Rows are points. Examples show where two turns around zero, p and q, send a point. Where does a point land after both, in the order given? Backwards means that the second turn is done in reverse. Each puzzle has new turns, and all numbers are rounded.

Turn p:
[56 25 -5] -> [  7  54 -28]
[  5 -33  15] -> [33 -8 14]
[-48 -11 -17] -> [-18 -49   4]
[-12  18   8] -> [-20   3  11]
Turn q:
[ 28 -22   6] -> [22 11 26]
[-23  14 -47] -> [ 11 -30 -43]
[20 35 55] -> [-34  58   9]
[  1 -30  -5] -> [ 14 -18  21]
[-25   3  -9] -> [-12 -20 -13]
Where do these land?
q, then p backwards: [-16 -10 -43] -> [ -9 -35 -30]
p, then q: [-5  4 67] -> [-47  44  20]
q, then p: [-10  32   0] -> [-21 -18 -19]
q, then p: [-6 -1 -4] -> [ 5 -5 -2]
p, then q backwards: [ 20 -53  -6] -> [ 24 -19 -48]
q, then p backwards: [ 17  28 -14] -> [ 32   3 -15]

Turn p:
[ 23 -33  28  -4  26  29] -> [  9 -29  23  27  30  30]
[ 12  -1 -33  -7  30 -10] -> [ -2  26 -28  17  22   8]
[-74 -10  -7   0 -13  26] -> [-64 -32   1 -17  -2 -33]
[ 19   2  17 -10   0  21] -> [  9 -13  10  -4   2  29]
[  6  18  50 -11  17 -19] -> [ 37  -3  24 -31  26  -2]
[-12   8 -20  -5 -81 -68] -> [ 32   4 -39 -19 -73 -60]
[21  0 -1 35  0 -4] -> [  8  23  22  22 -12   2]
[  4  16 -34   2  21  23] -> [-29  25 -13   5   8  26]
Turn q:
[ 2  9 39  3  3 -6] -> [10  2 32 19 10  6]
[  3 -48  21 -25  27  15] -> [  0 -38   1   7 -12  52]
[  0  11 -29  43   2 -23] -> [ -7   8 -31  13  27 -37]
[-23  14  -5 -47  35  16] -> [ 24  11  -3 -40   7  45]
[-33  -7 -53  13   8 -17] -> [-29   7 -47 -24  27  -7]
[ 64  -3 -24  46 -31   8] -> [  9 -14 -25  36 -39 -64]
[-29  10 -19   6   7  22] -> [ -7  32 -23  -8   2  14]
[ 27  25  71 -37 -23 -22] -> [ 27 -14  88  -1  -5  -7]
[-10 -10   0  -3 -26   7] -> [-24   5   8  -3 -16  -1]
Where do these land?
p, then q: [ 39 -45  -5  25 -16  11] -> [-18   8  -7  57 -15 -25]
q, then p: [ 25 -13 -13  26  -7  -9] -> [  4  13  -7  24  -9 -30]
q, then p: [  9  -5  13 -17 -10 -24] -> [ 17 -24   7   4  15 -10]
p, then q: [-34  74 -19 -43  44  -9] -> [ 43  19 -14 -83  15  36]
p, then q: [  6  17   9   1 -59  35] -> [-41   4  30  -8 -49   4]
p, then q: [-10 -12 -22  15  -8 -10] -> [-16   9  -2   0  18 -21]
p, then q: [-51  -5  51   6  29 -13] -> [ 14 -44  27  -2  47  34]
q, then p: [ 44 -19  -1  27  -4  14] -> [  7  10   5  35 -36 -23]
q, then p: [-28   9 -12 -39  32   5] -> [-12 -15 -21 -12  18  48]

Turn p:
[ 11 -15  -9  11  13 -16 -11   4  -6  21  16] -> [ -8 -25 -16   4   7 -25  -4  -2   4   3  13]
[ -2  32  38   8 -33 -22  42   7 -19 -25   4] -> [ 17  35  24   4 -41 -21   1  37  -7 -27 -25]
[ -1 -13  -8  -3  -9   7 -40  -7 -11  -3   0] -> [ 15 -18  -5   5  12   7 -20 -28 -13  -3   2]
[-21  -7   0   6  21   2 -33   2  16  24 -17] -> [-19 -13 -16   1  38  11 -18  -6   5  14 -15]
[  3 -14 -33 -11  -8  -8 -18   3  20  19 -20] -> [  1 -24 -35  -2   2  18  10 -17   3  21 -10]
[-10  11  25   7 -21  -7  40 -16  14 -33  29] -> [ -7  20  48  -2 -47 -10  -2  12   7  -1  -9]
[  6 -33  -2 -12  22   0  -8  -1  -2   0 -23] -> [ 17 -19  -6 -14  26  11   4  -3  24   2   7]
[  4  24  16  14 -12   5  31  31   3 -41  18] -> [-18  23  23  -7 -37   3   7  18  -4 -44   0]
[  5   9 -28   0  27  -2 -19 -20  -3   5 -15] -> [  0  13 -25   7  22  -2   1 -29  15  12  10]
[-24  12   6   8 -20  12  46   8 -21 -14  17] -> [ -4  17  40  12 -17 -12  32  15 -18 -17 -12]
[  6   0  -6 -36  18   6 -23   0   4  24   2] -> [  1  -3 -20 -28  24   3  -5  -7 -15  24  14]
[ 22  -6   0   8   1  23  -9 -11   6  23 -12] -> [  4  -7 -13  19  11  19  -7  10  -1  16  23]
Turn q:
[ 13   2  12  12  10  15  -5 -18 -18  -4  20] -> [  3  21   2  -5  25   6 -17  -8   4 -19   3]
[-26   5 -10  -9  15   5  -5 -14   9  21   8] -> [  9   6 -16 -17   2   8  -1  -2  10  22 -25]
[  2   7  10  15   7  19  16  39 -11 -20 -10] -> [-16 -19   8  31  23   5 -10  23 -17  -2   9]
[ -8  20  13  12 -11  15  -5 -20 -29  32   9] -> [ 20  35  19 -10  14  -1 -25   6  11  20   1]
[ -2 -15 -18  17   1  10 -12  29   3 -15   5] -> [-13 -33  -9   9   3  14 -16  -5   3   0  16]
[ 12  -6  -3 -95 -21 -11   3  18   4 -20  -6] -> [-29 -12   7 -54 -32  -7  43  19 -58  -6   6]
[ 11 -43  -7   6   5 -97   8  13  11   0  -4] -> [  8 -35 -24  13 -32 -77  22 -47  -1 -12   6]
[ -6  11  14  -4   7 -13  -6 -13   0 -15  -1] -> [-10   5   7  -6   6 -13   9   2  12 -12 -15]
[ -4   6 -16  12  -2  18   7 -16 -28 -22 -14] -> [-21  12  25  15  -1  18 -21 -12  -4  -3 -13]
[ 15  12  -1 -12   9  17   4 -11   6   3  -6] -> [  2  18  -6  -1  -5  16   3  14  -8 -11  -7]
[-27 -29   3  16  -6  14   1 -18  12 -12 -10] -> [ 13 -19  20   7   7  24  11 -25  15   2 -15]
[ -1  19   0  18  -8   1  14 -22  15  35  29] -> [ 21  39 -20   3  10   2   8  -7  22  24  11]
[ 10  15   0  10  -9   3 -15  20  14 -10 -10] -> [-10 -12   0  10  -9   4  -1  24  15  -7  16]
[10 -2  3  2  3  5 -5 12 12 28 -8] -> [ 26  -4 -13   3  -9   1  -4  17  -1   4   7]
Where do these land?
p, then q backwards: [-21 -32  12  16  31 -26   6  22  28   2  26] -> [-31  14   4  -5   0 -23 -42  18  -7 -40   1]
q, then p: [ 16  15 -15  -3 -27   9   8   9  -6  20   0] -> [-11  -1  -4   9  -8 -15  -6   6 -39  -2   5]
q, then p: [ 14  -8 -13 -29  -1  20  -7   5 -20  -5  25] -> [ 13  10  12 -18  21  -8   5 -24 -29   0   8]
p, then q: [  6 -34 -20 -28 -22  -1  -9 -31 -19  -1  -3] -> [ 36  30  -6  -2 -10   0  -1 -21 -19 -29  17]
p, then q: [-10  -3  30  14  -8 -27  26  11   6 -15  11] -> [ -4 -31  22   4 -10 -18  26  20   5  -1  12]
q, then p: [-12   6  26 -14  11  25  14   7 -17  10 -12] -> [  8   6 -15  -7  30  -3   0  24  -1 -25  10]
p, then q: [ 22   2  26 -22 -18  14 -27   3  -3 -18  -6] -> [-12   5   6 -30   0  16 -22  14  -8 -27  21]
q, then p: [-24 -20 -30  17   2  -5 -24  -3  34  -2  -8] -> [  3 -31   7  14 -13  37   7  -7   9  33   2]
q, then p: [ 17  21  14  10   6 -11 -21   4 -21  28   9] -> [-12   1 -34 -24 -13 -12 -22 -12  -6 -10  -1]
q, then p backwards: [  3  26 -21   8 -23  15  -6 -32  20 -22 -19] -> [ -1  12  -5  20  -2  14  31  -3  36 -33 -12]
p, then q backwards: [-36 -15  -7 -26   8  20   5  -6 -21 -10  17] -> [-19 -25  28 -17 -20   0  17 -15 -19 -14   8]
q, then p: [ 22  10 -11  16   3 -28   1  26 -17 -22 -12] -> [ -9 -19  11  11  -9 -23 -16 -20   6 -19 -32]
q, then p: [ -4  22  -2  13  22 -26  24   2  38  20 -16] -> [-16  -6 -33  32 -24   3  29  10  19  -5 -13]
p, then q: [  7  11  13  28  16  21  12 -16  -1  14 -12] -> [ -1  -6 -22  18  25  -1 -11  16  24  10   6]
